Each point is reached from the start by the listed moves, each made once or not at all, plus a little noise. Is the number of moves made odd or even? Then give how often each move was made.

Moves:
(1): [ 35 -28 -20  -8]
(2): [-23 -36 -21  60]
Start: [ -3  13   7 -16]
Points:
[ 35  -6 -13 -29] => odd (1, 0)
[-19 -30 -17  41] => odd (0, 1)
[ 14 -49 -30  36] => even (1, 1)

Moves:
(1): [ -8  13   1  -4  15 -16]
(2): [ -7   1  -5  13  -6 -10]
(3): [-21  -3  -3  10 -16   8]
(4): [ -3   6   6  13 -25  15]
Start: [ 17  18  -6  19 -10   2]
Points:
[-13  25  -9  52 -60  17] => odd (0, 1, 1, 1)
[ 17  16  -7  18 -10   4] => even (0, 0, 0, 0)
[ 10  32  -8  13   2 -12] => odd (1, 0, 0, 0)
[-25  34  -9  55 -40   1] => even (1, 1, 1, 1)
[  2  26  -6  46 -41   8] => even (0, 1, 0, 1)

Moves:
(1): [-14   0 -10  -9   2 -10 -37 -20   8  16  -8]
(2): [  9   6   1  -6  -4  -9  10  -9   9  -6 -10]
(3): [ 12  -6 -12 -13   9  -9   2   3  -2  17 -13]
(4): [ 4  4 10 -6  3  9  0 -8 -9 -8 -7]
(5): [ 11   8  -3  -5   7  10  33 -18  -1  -5  15]
(6): [  7 -20  -4   1 -30  -3  -5   9   2   3   1]
(7): [ 19 -18  51   4  -5  35  13  26  22   6   3]
(8): [ -4   0  -4  -2  24   4  15 -12   7 -13   1]
(9): [ -3   1  24   0 -10  -3  -7  -8 -15  24   4]
Start: [ -2  12  -4  12 -14 -17   2 -10  15   4 -18]
Points:
[ 27  -9 -25  -4 -30 -17  33 -15  13  16 -13] => odd (0, 0, 1, 0, 1, 1, 0, 0, 0)
[ 36 -11  60   3 -31  20  59 -22  35  10   0] => even (0, 1, 0, 0, 1, 1, 1, 1, 1)
[ 43 -21  38 -14 -17  10  36   2  45   1 -41] => even (0, 1, 1, 1, 0, 1, 1, 1, 0)
[ 17  25  18   2 -21 -20  40 -43   7  18 -11] => odd (0, 1, 0, 0, 1, 0, 0, 0, 1)
[ 14   3  -7   2 -11   4  43 -38  15 -17  -6] => even (0, 0, 0, 1, 1, 1, 0, 1, 0)

Moves:
(1): [ 3 -1 -7  0  4  1 -2  2  4 -5 -1 -9  1  3 -8]
(2): [  7  -7   4  -4   4  -3  -3   5  -9   2   0  -6 -12  -1   2]
(3): [  2  -4  -2   2  -1  -8  15 -10  -7   6  -5   3  -1   4  -4]
(4): [-13  -7  -2   0   2   1  -1  10  -3  -3   3  -4  -1  -2  11]
(5): [  3  -4  -4   2   0  -6 -13 -12   6   3   2   5   2  -8  11]
(6): [  4  -6   1  10  -8  -7   6   8 -11  -8  -2 -12   1 -12  15]
(7): [-1  7 -2  9  6 -3  1  6 -3  4  4 -2  1 -5  1]
(8): [-7 -8  1  7 -6 -8  3  2  2  7 -1  8 -6 -5  2]
(9): [ -5  17   4   0   0  -5  15 -10  -5  -1  -7   6   1 -14   7]
(10): [  0  -7   6   5  -3  -2   2  -7  -1 -11   3   1  -3   6   4]
(11): [ 13  -4 -11   0   5 -19  -4  12   3 -11   6   3  14   5  -3]
(12): [  5  -7  -3  -1   4   4  -2 -10 -11  -7 -10  -1   0  -4   1]
(13): [ -5  -5   7   0  -4 -10  -2   4  -5  11 -12  -1  -9   3   1]
(14): [ 4  1 -3  0  4 11 -8 -6  1 -3 -2  3 -9 -1  9]
Start: [-5  0 -8  4  2 -8  1  5 12 -2  3 -8  8 -6  4]
Points:
[ 14 -17  -5  16  -2 -60  28   9 -19 -20 -14 -22   1 -11  18] => even (1, 1, 1, 0, 0, 1, 0, 0, 1, 1, 1, 0, 1, 0)
[ 13 -27 -15  30   2 -53 -19  25  -3   1  -2 -10  -9 -30  42] => even (0, 1, 0, 0, 1, 1, 1, 1, 0, 0, 1, 0, 1, 1)
[  0 -12   2  19  -6 -25  27 -26 -26 -16 -31 -10 -12 -24  36] => odd (0, 0, 1, 0, 0, 1, 0, 0, 1, 1, 0, 1, 1, 1)
[ -7 -14  -9  13   8 -33   5  12   1 -24   4   3  -8 -18  35] => odd (0, 1, 0, 1, 0, 0, 0, 1, 1, 1, 1, 0, 0, 1)
[ -1 -16   1   1   0 -29  11   4  -8  16 -14 -11 -14   1   3] => odd (0, 1, 1, 0, 0, 0, 0, 0, 0, 0, 0, 0, 1, 0)
[ 16  -8 -18  11  15 -41  10  18  -4  -2   7  -9   9  -3   0] => even (0, 1, 1, 0, 0, 0, 1, 0, 0, 0, 1, 0, 0, 0)
[ 26 -31 -23  15   6 -49 -10   8  -6  -8 -11 -21  -4 -11  26] => even (1, 1, 1, 0, 1, 1, 0, 0, 0, 0, 1, 0, 1, 1)
[  1 -28 -17  17   7 -43   3  22 -21 -22 -23 -21 -11 -34  41] => even (1, 1, 0, 1, 0, 1, 0, 1, 1, 0, 1, 1, 1, 1)
